Each wall is flat, endless, passes through zero and stands at right angles to its row. A trip goes straight from one point to another. Which walls does it cross, in order?

Walls:
(1): [-45   7]
(2): [11 88]
(3): [46 49]
(4): [-11  38]
(5): [-48  58]
Trips:
[45 22] to [47 87] -> 5
[-12   3] to [30 15] -> 3, 1, 5
[-7 17] to [18  3] -> 1, 5, 4
[-63  16] to [27  6] -> 3, 1, 5, 4
[ 32 -10] to [65 30] -> 2, 4

Walls:
(1): [ -2  -5 -38 -35   0  -6  24  42]
(2): [-52  14   1  39  45  24  30  44]
(3): [ 32 -54 -50 -32 -46  29 -47 -35]
(4): [38 15 25 17 18 51 -3 37]
Trips:
[-27 -71 -55 -28 -36  28 -25 -67] to [ 37 -91 -13 -41  -6  41  23  -1] -> 1, 4
[-34  61  39  -5 -14  11 -20   4] to [ -4  11 -45  32   4 -76  71  70] -> 1, 4
[ 77 -15  -4 -32 -73 -93  34 -21] to [-10 -67  -1   8 -44  -4  31 -18] -> none
[ 20 -65 -16  -3  24  41  -5 -20] to [ 40 -61  18  49  14 -42   9 -12] -> 4
[ -6  40 -36 -39   3  25 -38  -1] to [ 34  56  34 -26  83  -1   8  -3] -> 3, 2, 1

Walls:
(1): [ 18 -26 -21 -49 -42 -12  -3  -1  18 -39  15  -4  -4 -53]
(2): [ -6  11  28  34  35  68  40  32  -5  33  27 113  25   8]
(3): [-48  12  27 -64  -5 -23  32  26   0 -49  -3  -8 -36  -5]
(4): [-63  91  46   4 -14  22  17  13 -25   0 -52   6  -9 -66]
(5): [  2 -39 -21 -59  24  -3  -2 112 -25  41  -4 -47  -9 -23]
(6): [-74  45 -21  62 -43  78 -59  -9 -38   9  38 -38  20  18]
Trips:
[ 10 -54  42 -50 -34 -88  42  17 -75  -2  20 -14   8  12] to [-27 -14  24 -18  35  -9  91 -12  25 -24 -19  51  39  -8] -> 2, 4, 5, 1
[  9  51 -40 -26  22 -27 -10   8  28  35  14 -40  19 -48] to [  6 -81  32 -14  -6 -30  -9 -36  34  34  31  11  21  39] -> 4, 5
[-70  26 -10   7   4  67 -21 -28 -99 -41  51  15  -9 -35] to [ 20 -69  26  21  56 -36  -6 -12 -27   7  17 -28 -17  19] -> 4, 3, 5, 2, 6
[ 68  59   4  15 -19 -28  32 -78  56  -3  48  16  23  10] to [-63   0 -41 -21   5  36  -4 -33 -43  46 -90   9   8   5] -> 1, 4, 6, 5

Walls:
(1): [-17  67  17  10 -23 -31  72  34 -18 -71   5 -11   0 -46  -7  47 -16  44
  62  43  21   2  10  -7  14   7 -32   8 -22  47 -67 -10]
(2): [ 53 -13 -67  36 -49  22 -14 -43  -6 -22 -39  31 -75   1  37 -39  70  12
  47  43  12  51  -6  -4 -19  19  55 -66   7  40  10  -3]
(3): [ 18   3  42 -36  13  38  -4 -26 -51   0 -12 -51  19  21 -36 -50  57  46
  -4   8  32  -4 -25 -92  17 -26  -8 -15  14 -74  14 -41]
Trips:
[ 20  38  62 -75  52   4  16  15 -27  -9  27 -26  -5  -6 -29 -65 -46  80
 -35  -1 -24  34  17   0 -11  57   5   5 -35 -26   2   6] to [-41  -9  -2 -42  22  36  11  33  -7 -34 -40 -20 -20   7  38  47  52  -3
  20 -13  21 -27 -20 -15  21  17  28  34 -22 -21 -40 -19] -> none
[ 30  71  53  59  -4   1   0  -9  77 -27  57  39 -14  26 -65  44   0 -40
  47 -52  -6  21 -10  72  28 -14 -41  27 -38  60  -5  15] to [  8  16   0  23 -68  52  29  32 -19  -6  10 -81 -35 -10 -18  32 -52  -4
 -74 -71  48  89  -2  52   8   4  96  14   2  18 -21  24] -> 2
[  9  32   1 -22  17 -33  -1 -40  -3  15  22   8  22  35 -41 -61  12 -39
  -7  24  -2  23 -19  54 -13  10 -57 -11  57 -28  -6  23] to [  38   -6   32   48  -22   23  -14  -77   57   -9  -24   -5   19   20
  -19   39   -9   49 -102   33   48  -15  -95   -9  -53   -8   22  -18
  102   29  -19   64] -> 2
[-56 -64  10  -2 -13 -19   8  73  47 -41 -15  -4  34  24 -21   2 -40  49
  48 -56 -82  25 -25  86  39  74  35  36  15 -28 -29 -43] to [ 32  10  33 -31  48 -16   2  33  17 -18 -11  41 -73  -1   4  -4  -2  -7
 -45 -47  36   7  22  -1  37  51 -59 -26  -6  57  11  30] -> none
[  5 -11  63 -82  -2  43 -58   0  17  29  29  53  28  44  65  -9  20 -21
   0  21   7  43 -30 -80   7 -16 -33  54  99  -4 -40  54] to [ 23 -47  -8 -13  30 -18 -11 -57  -8  16 -10  -4 -38 -82 -93 -46  15   9
 -14 -25 -16 -28  53  13 -54   5  25   6 -33  17   7 -59] -> 2

Walls:
(1): [ 67 -17  20   2  -6 105  22  56 -16  35   4 -10  48  14  46  18 -12  14
 -37 -79  47  22 -18   1  17 -21 -30  15  12 -26 -10  14  -3  25  19  77
   1  -8  60  68 -48  22  13  24 -24  25  24 -15]
(2): [ -40   46   40  -37   51   51   41   21  -17   43  -43   39  -59   -2
    8 -105   35    1  -95   -9    1  -54  -50    8  -17  -35   45  -10
   25   14  -67  -62   49  -16  -39  -27   -3  -13   20  -22  -14  -54
  -16    0   44  -40   73  -45]
(3): [-16  35 -75  93 -16  19  43 -46  42   0 -43 -34 -17  30 -29  14 -24 -54
 -21  49  35 -60  28  69  18 -56  24 -32  14 -19 -22 -37 -60 -56  18 -11
  -7  -4  20  -4  33  30 -55 -17 -13 -47  14  -3]
(4): [  8 -34   9 -26  31  -8 -10   9  -6  29 -41 -13  -9  11  20 -14  19  31
  24 -11  -1 -17 -18  19  24 -21  28   3 -18 -20  55 -25 -73   7 -41   8
  47 -14  15 -78   4 -19  59  50 -20 -19  46  33]
(5): [ 18  -4  20  13 -66  22  28  55  22 -29 -36  -7  40  22  -8  30 -55  27
  35  36  65  14 -17  27 -16 -48  14   0 -41 -16  27 -20  12  33 -17 -30
  56 -75  51  33 -29 -39  43   7 -13  23 -13 -29]
(6): [-35 -15  -2 -14 -20 -26  16  21 -28   2 -20 -39   8  75 -23  12   5   4
  17  50   0 -33  29 -26 -52  -6  42  29   3 -35 -15  -9 -80 -25 -44 -36
  25  25 -62  49   7  10  24 -22  18   0   6 -63]
(7): [-28  31  55 -34 -55   6 -27  40  13 -40  -8 -25 -20  21  47  51  36  -9
  14  -3 -31 -59 -30  15  24  18 -16  -3 -25 -26  28  12 -70  25   4  -6
 -65  -2  14   4  17  15  -6   4 -46 -13 -35  13]
Trips:
[  4 -13  45  33  61  34  19  11  -2  -5   1  24 -14 -38 -31  56  15 -38
  72  68  35  26 -26  10   6 -54  34  28 -27  16  33 -42  18   3 -11  26
   2 -35 -19 -38  10  30 -23  69  28  26 -15  79] to [-46  -4  17 -33  15   3  15 -41 -26  -7 -32 -28  54  66 -91   0 -10 -13
 -53  63 -39 -12  58  20  18  63 -32 -18 -38 -12   6   0 -26  22 -46  32
  -6  12  32  15 -18   2   4   7 -52 -43  20  12] -> 7, 6, 5
[ 46 -21   8 -41  45 -41  33 -50  85  -7  28 -31 -28 -20  51  25  11 -32
 -40  46 -14 -16  11  -5 -86  -2 -26  -7 -32 -18 -21  44  13 -66 -82 -54
  -9  40   3  22  34  51  10   4  -1  19 -16  17] to [ 38 -57 -48   5 -13 -13 -21  -6 -19  32   7  20  23 -71 -18  26  59  33
  32 -37 -13   7  17   9  67   7  27  44  14  43  16  23 -69 -88 -44 -40
  42  32 -37   9  31  18   2 -45  -2  22 -23 -25] -> 7, 4, 3
[  49  -39   13    9  -27   50  -31  -51  -53 -104   36  -42   -3   -3
   48  -81  -15  -33  -46  -24  -60  -45   27  -29   61  -15   41    3
  -58   -2  -14   57   32   15    5   59  -37   68   -2  -27   59  -10
  -46   18  -24   29   18  -17] to [ 39   1  -5 -65  29 -34 -25 -22  33  22  50  60   8   4   2  -2 -28 -11
  76  75  24  11 -59 -33  12  60  30   2  17  23 -40  -1   8  12   9  -9
  30 -35 -26  14  12 -10  73  44   9 -29  35 -63] -> 1, 7, 2, 4, 6, 5
[-68  36  20  67  -1  86  -4  -1 -47  11  19  23 -34 -21  59 -46  25   2
   0 -56  51 -25   9  28  27  61  48 -24 -17 -14 -11  60  46  45 -15  31
  21   5 -78  61   1  -2 -67 -28  24   0  -8 -36] to [ 24  24  10  40   2   5 -28  24 -19  35  39  -6 -52 -29  47  17 -11 -24
   2  42  45  -7   7 -32  92 -50   0  17   2   5 -35 -37   6  44 -35 -28
 -51  17  69   8 -52  30  53 -11  62  97 -11  -1] -> 7, 5
[  2 -16   1 121  13  14  67  -8  79 -41 -24 -64  -8 -15 -28  18 -22   8
 -25   9  47 -27  29 -68   1  39  -7 -19  65 -14 -28 -29 -30 -93 -81  53
  16  32 -23  -4  19 -64  18  22 -71  53 -51  38] to [ 22 -25 -22  10  26 -28 -17  14  43 -67  28  18 -40 -41  64 -11  17  59
  21  73  33 -18  30  55  -7  18 -39  46  -8   2  -1  55  65   8  25  43
 -71  27 -20  32  13  -9  33   9 -19 -29  23  16] -> 5, 6, 7, 3
[ -6 -11 -23 -40  18   9 -64 -26  16  20  61 -20  36 -40 -34 -76 -34 -70
  51 -13 -37 -32   2 -10  48 -30 -39 -13 -28  33  24   2 -20  35 -28  33
 -31  21  50  -9  -3 -10 -48  -7 -15  -9 -22  14] to [ 17  49  19   1 -50 -26   9 -65  31 -12  15  15 -59  32 -46  -4  -8 -11
  13 -47 -54 -25  61  49  42 -23  23  29  13  54 -21  48   3  -6  51  10
 -19  33  20 -31  39 -15  -3  20 -52  -4  22  48] -> 3, 4
[-26  45  88 -14  73  31  32  -4 -10  46  62   5   3   8  26  32   7  26
  -6  17  27  30 -49 -40  47 -17 -24  49  -3 -19  28 -26 -92  31  25  -8
 -82  43 -44  26  27  24 -28  55  -7  57  16   1] to [-31  74 -36  22 -43  32  37  15 -74 -50  -7  31 -46 -10  57 -26   6  59
   3   4 -39 -21  14  88 -10  55 -44  12  38 -41 -13  77  39   9  -5 -39
 -90 -56  45 -15 -51 -61  26  48  69   0  14  37] -> 2, 6, 4, 5

Walls:
(1): [-16   8  23 -25 -37   1   6 -36 -61 -25 -27  25  34 -32  31  -6  -7  -9
  65  12  32  14  20   3  30  41 -28 -75  21  31  16 -59 -25  -2 -89   5
 -30  -3  35  21  40   8  33  16  37  11 -30 -21]
(2): [-40 -33 -33  41   2  10  78 -42 -35 -32 -43 -13  55 -60 -21 -13  19   0
  21   7  10  -5 -37 -52 -18  23 -38 -30 -43  41  36 -64  15 -65 -28 -29
 -51  48  18  -7 -30  35  46 -33 -23  25 -45 -10]
(3): [ 25  27  24  35 -31 -64 -33  36  -3  40  10   0  -7 -22  -1 -39 -26 -97
 -25 -29  11 -25  29 -66 -21  28 -22 -29   7 -36 -37 -66 -35  22 -37  54
  22 -15 -36 -53 -55  56  -5 -12  36  30 -47   4]
(4): [-49  37  17   1  40 -44 -53  24  27 -12  10  -5  23 -40  23  27 -31  20
   0 -30  36  30 -38 -26 -39  41  -8  24 -31  -8 -65 -53 -23  39  42  12
 -28 -10 -38  59  26 -12  11 -74 -20 -37   5 -65]
(5): [  47    8  -61    9   19  -24   -5   -6   24   10  -15   34  -12   17
  -17   14    5    2   70  -20   12   96    0    0  -49   86  -16   18
    3 -104   -5   -7   47   15   69  -13  -50   20   28   -8    3  -26
   -5  -68    9   42  -30   40]
(6): [ 53 -63  14  82  33  21 -23 -26  16  27 -29  -7   3 -34  47  19   8 -25
  27  37  34 -15  12  73  16 -16 -18  50   9 -14 -31  27  12  40 -21  16
 -24 -87  54  44 -56 -52  21  -7 -36  -3 -37   2]
(7): [  6 -28 -62 -54  27 -70   4  -7  15 -61 -32 -41  35 -42  27  30  16  49
  22  42 -13  61 -33 -43   5   0 -62 -53 -10   7 -14  52 -17  -9 -22  26
  36   8  30  57  26  24  33  41  28  -7  64 -12]
(8): [ 38  -5 -31 -61  -6 -22  68  83 -53   1  47  37  36  64  56 -91   9  37
  27  53  29  37   5 -44  13  13  33 -25   5  -4  38 -12 -54  25   5 -41
  50  -3  15  17  12   8  -5 -16 -72 -25  32 101]
(9): [-12   8 -45  13   5 -74 -14  72 -27 -21 -38 -79 -14 -38  37  11   4 -26
 -18  54 -22  12 -33 -21  47 -16 -65  40 -28 -46 -12  22  16 -16 -20 -56
   3  28 -53  -8  -1   1  27  24  39 -45  15 -73]
(10): [  3 -23  -3  13  26  52  18 -69  73 -14  44 -36  25  53  48 -11 -34   3
 -10 -20 -10   0  41 -16  54  36 -54 -10  -3  -1  19  44 104 -44  61  22
 -25  31 -46 -22  67  16  26  13 -41  14 -23  40]
(11): [  4  12 -15  34  -4 -49  -8  24  16   8  23 -12   0 -34 -19 -72 -88  50
  21  35  29  15  66  17  15  -5  25  20 -18 -27 -68 -31 -43  14  41  11
  30  47  14  27 -84  17  35  11  25  -5  11  32]
Trips:
[ -3 -13   1  34 -40 -27  34  19  33   1 -40   5  -7   9  35 -38   4 -16
  38  39  17  -2  -1 -36 -67 -41 -19 -21 -20 -45 -25 -34  30 -34 -42  31
  -2  54   8   3 -12 -85 -36 -13 -56 -36  -1 -16] to [ 42 -18  40 -65 -12 -53  46 -19  -7 -43  28   9  47 -78  -5 -43 -46 -24
  -4  15 -33 -17 -39  52  24 -11  11  -4  22 -42 -44 -23 -45   1  22  26
  40 -23 -26 -13 -16  60   1  10  28  -1  33 -25] -> 5, 6, 2
[ 44  12   0 -84  39 -27 -19   4 -14  15  50  11 -18  49   6  15   6  23
 -72  40  81  -5  82 -20 -36 -29 -35 -48 -40 -91   4 -55  25   4  13  -2
 -10  17 -19  47  21 -20 -62 -22 -63  60  16  -6] to [ 34  53 -30  14  24 -14 -45 -19  43 -27 -27 -36 -20 -22  62 -69 -83  -7
 -49   6 -42 -37 -75  -7   9 -20  64 -75  15  -4  47 -25  -8   2  67 -50
 -65  22 -49 -34  15 -29  12   2  -7  15  63  41] -> 9, 3, 5
[ 24  -4 -54   7  13  30  13  30  10 -10   1 -45  42  63  23 -59 -70 -25
 -22 -37  14  29  -5 -75 -52  66   6  29 -40  25  -1  61   2 -14  52 -56
  54 -21 -75 -48 -13  11 -16  68  23  11  27 -22] to [ 11 -19 -43 -73  14 -73  11  55   5 -50 -33 -49   2 -12 -27  13 -37 -29
 -43  57 -34  -2 -48  32 -26 -14 -23 -33  24 -65  17 -49 -44  10 -10  23
  33   5 -31 -15 -63 -38  -1 -13   3  31 -18 -16] -> 4, 10, 2
[-30  43 -14  38  21  55  -7 -58 -41 -49 -10  34 -31   3  18 -27  28  40
  38  30 -42 -16  22  -7  18  -1  18 -20 -12 -21  -9  14  52  26 -24 -68
  14 -12 -69  57  -7 -57 -11  -9  54  26  36 -19] to [  -9    3  -19  -22   25   46  -25   -8  -11  -41  -29  -21   24   47
   20   34  -16  -61  -25   24   -3 -121  -64   -3    3  -22  -32  -18
  -21   15   43    3   36   44  -24  -77  -18  -29   29    8  -22   34
  -62  -62   19    3  -49   78] -> 5, 2, 9, 1, 8
[-41  -7 -28  -1  -5  27  52  40 104   8 -22  15  -5 -12  95  64  13  -2
 -51   4 -19  28  47  42  74  27 -18 -37 -11  38 -82 -19   0  53 -26 -63
   3  61 -25 -37 -24  -5  20 -11 -31  80  -3  44] to [ 15  -1  21  58  -1 -17   3  -5  28  65   0  38  23 -11 -37  -7  82 -69
  26  14 -43  39  11   7 -53  18  72  35 -21  45  46   2  36  74  38  -7
  64 -56  -8  24  47 -19 -37  13 -47  -1 -42  32] -> 7, 9, 2, 11, 3, 10

Walls:
(1): [-49  -8  -2 -11 -54 -26  43  13  65 -11  -2   3  -4  -6  21   4  83  77
   4  35 -33 -14 -28 -18 -44  26  21  -9 -38 -18  14 -44 -26  -3  35  31
  -5  36 -20 -47  11 -55 -34 -48 -18  55 -30 -82]
(2): [  7   8   1 -22  19 -66  -6  20 -12 -49  -6 -28 -20  -9   9 -70  60 -13
  20  -7 121 -35 -30 -12  23   0   9  21  58  85 -29 -26 -11 -14  71  26
 -34  -2  11 -12  39   2  55  43  52 -33  10 -12]
(3): [-22 -12  49   3  -8   4  45  13  11   3 -40  48   7  28  35 -52  22 -26
  30   7 -24 -53 -24 -20  -3 -38 -75 -19 -58  10  15  -2 -31 -29  24  46
 -16  14 -17  46 -37   4  33  -2 -20 -16   9  -4]
(4): [ 41  24 -41  32   7  22 -49 -22  -4 -59 -14  -1   6  42  20 -54 -84  -9
 -25  22 -96  -7  25 -41  -7  30  15   2 -28  72  13 -11 -25 -52  23 -47
  28  30   7 -11 -62   4  14  13  -2  28   3  49]
(5): [ 51  19  24  -5 -30  26 -15  26   1  30  -1 -26 -41 -32  -3  77   9  33
 -27  -6  28  35 -21  87 -50   1  -3 -26   4 -31  20  78  29  11  62  -4
 -52  16 -15   8   3   4  48 -35 -49  -7 -33  -9]
(6): [ 54  -2  20 -44  -7  16 -69  33 -36  -3  -4  42 -37   0 -26 -43 -19  -2
  21  23  46   1  54  -4 -24  12 -10 -67   5 -18   4 -50 -13  53  30  28
  10  72  -1 -16 -61 -13 -56  23  -8  26 -30  21]
(7): [ -2 -58  17 -28 -30 -22 -22  51 -24 -52 118  27  16   6  20  10  -2  25
 -10   5  60 -76  12  58 -24  10  25 -49 -14  -5 -29   7  12   0  21  -7
  -4  11 -59 -11  12  68 -41   5 -40 -36  42 -45]
Trips:
[-27  31 -33  -9 -32  18  -9 -12  35  14 -47  -6   5 -26  30  21  41   5
  21  17 -37 -21  -8 -63  -9   6  -8 -20   6  16  25  18  35  60 -37  -4
  39 -25 -52  22  45 -28 -14   8  14 -18 -72  -6] to [-12  30  27   2 -23 -19  -2  80   7 -12  80  42 -17 -60  33 -18  33  -7
  -3 -21  16  46  50  13 -39 -17  23  35 -38   3  15  18  44 -39 -28  -6
 -41  33  15   1  10   6 -15  27  27 -15 -29 -36] -> 5, 7, 2, 6
[-25   5  25   0  48 -50  35  -4  13  14  11 -35  14  15 -15  33 -82 -28
  14  -6  68 -20  10   8   2  41 -61  55  25  32  16 -53  28   6  -3  15
 -23 -64 -57   5 -40   7 -10  40  11  29  -1 -21] to [-78  25  30  -4  10 -18 -11  26  24  47  51  46 -70 -51 -25 -30  -3 -33
  12  -4   2   5  31  32  59 -43   1  26  29  21  25  10   3  12  -9 -22
   8 -56 -10  20  48  53 -16  24 -10  -3  13 -67] -> none
[ 10  33 -20  30   0  46 -44  28  24 -28  32 -10  51 -57  59 -40 -11  20
  26 -22  12 -46  22  21  12  12  58  -4   0 -34  70 -84  46 -13  17  31
  27 -25  12  39  19 -29  33 -32 -18 -26   1  62] to [ 29   7   6 -17  -3 -10 -61 -39  -8 -51  68  39  21  57 -10 -69 -31  78
 -24 -54  29  67  23 -35  -7  29 -12 -32  52   3 -72 -15  -2  33   8  -1
 -66   1   0   7 -15  16 -24 -66  34  -9 -54  44] -> none
[ 52 -15  -3 -25 -32 -16 -46  -5  10  10 -31  -9   1  32 -17 -52 -18 -35
 -46 -18  33 -53 -31 -51  27   8 -31  23  37 -44  33 -17  -6  55  17  63
  -1 -18  19 -13  27 -41  35   7 -15 -11 -42  52] to [-16  41  35  36  17 -17  20  30   1   8 -64 -43 -10   4 -18 -15 -15 -10
 -95  45 -11 -35 -41  -3  13  -5 -62  21 -69  21  33 -17 -19  18   1   5
 -25  21 -27  52  14  26  67   8  21 -21 -64 -30] -> 4, 5, 6, 1

Walls:
(1): [  4 -69 -66  38   7 -27 -10  -3  62 -10   6 -23  12  -9 -95  10  -3 121
 -55  63 -17  24 -28  20  10 100  58 -23  25 -17 -24 -32 -47  55 -20 -43
  21  -7  29 -21 -42 -23  27 -59  27 -56 -33 -27]
(2): [-22 -16  -1  57 -30 -32  32  -2 -25  23  38 -16   5  36  47  20  16  34
  59  14 -52  22 -79  22  18 -51  -2   8 -35 -53  39  -4 -23   7  18 -30
  -4  -7 -58  13 -17 -60  24 -30  32  45  23  36]
(3): [  34    5   11  -14  -68   17    1   46  -37    6  -15    1  -29  -27
   31   64   -8   -5  -39    0   30   22  -15    5  -23   34   47  -36
   -8    8    3   -1   57  -34   14  -31   13  -59  -27   -2   12  -15
  -23  -20 -112   37   34   -4]
(4): [ 18  -5  27 -53  35   9  29 -25  11  34  22 -27  32  -8   7  15  20  16
   6 -39  17   7 -57   7  13  -9  15  23  14 -16 -59  54  -8  -2  57  24
 -13   4 -18 -11  28   9   0   9 -22  -8  29  -3]
(5): [ 71 -35 -19   4 -41  14 -67  51  -8  50 -15 -54   6  42 -29 -10 -24 -51
 -39 -15  20  49  28  40 -77 -46  38 -19 -19  59  -4 -34  34  24   2 -41
  11 -41  38  75  14 -81   9  25 -40  25 -13 -26]
(6): [ 25  -9  19 -27 -45  29   8 -27  14   5 -58   9  73  28  15  41  -1  48
   9  -2 -25 103  23  -7  58  -5  46  12  38  36  46   1  75 -11  34  25
  59 -76  74 -30  24 -23  38   7 -20  10  21 -15]
(7): [ 27 -38 -23   9 -72   8 -13  33 -29 -38 -17 -28  76 -17 -22  30  47   0
  -3 -24  16  -8   6  44  -2  -8 -15   7  17  24   2  36  55  48 -29 -33
  17 -60  39 -29  32 -19  41  51  31  76 -34  -2]
(8): [ 25 -39 -60  19   2 -41  29 -36 -42  21 -16 -39 -34  25  86 -41   3   0
 -61 -26 -31 -14  70   0 -23  19 -45 -20  41 -18 -79 -10 -86 -19 -71  17
  -8  -1 -62  14 -44  30   3  -7 -29 -53 -15 -23]
(9): [ 27  63  85 -54  39   4 -64 -58 -21  -1 -13   6 -21   5  66 -16  64  49
  55  13  37 -29  20   5 -75  -8 -22 -10  28  30  35 -15  -7  53 -22   0
 -16 -13 -34  -6 -27  -9   9  -3  36  15  22 -35]
(10): [ -5 -26   1   1  45  46  24  37 -19   9 -18  24   0 -39  22  27  33  27
 -50  72  16 -32  62  15 -35   3   5   7 -70  52  21 -43  54 -36   4  13
  37  42 -23  62 -52 -43 -21   0   9   4 -40 -64]
Trips:
[-27  85  20  61   8 -30  22 -42 -18 -38 -16   8  -1  33   2 -76 -12 -22
  25 -25 -20  37 -35 -15 -44   4  -9   0   4  15 -23  34 -38 -39  50  57
  31 -10 -41   4  66 -22 -15  44  33 -35  49 -53] to [ -9 -29  20 -23  40  71  49   5 -23 -16 -31  49   6 -90  49  -9 -23  -2
  14  61 -19 -33  31  75 -26  -9 -18  -7 -11  41 -23 -61  34 -11  26  36
  42  -1 -25 -24 -18 -72   9   5  36 -51   1  -1] -> 10, 6, 2, 4, 8
[ 39 -32 -32  26  36 -46 -13 -51 -24  23 -12 -13  -1 -24   8 -15  17 -29
   4 -27   1 -17 -18  20 -26 -46 -32   8 -61  32  37  54 -39  57  61  53
 -26  -1  41  52 -18  45  18  -6  31  30 -12 -25] to [  21   30    9   -7   17   -5  -11  -23   -8   14  -12  -49    3   70
  -43  -30   25  -19  -23  -11   21   -4   35 -106   -5   29  -37   -6
    1  -56    2   19  -17  -52  -24  -32   -7  -12  -33  -76   30   21
   33  -88   43   26   39  -18] -> 10, 5, 7, 2, 1
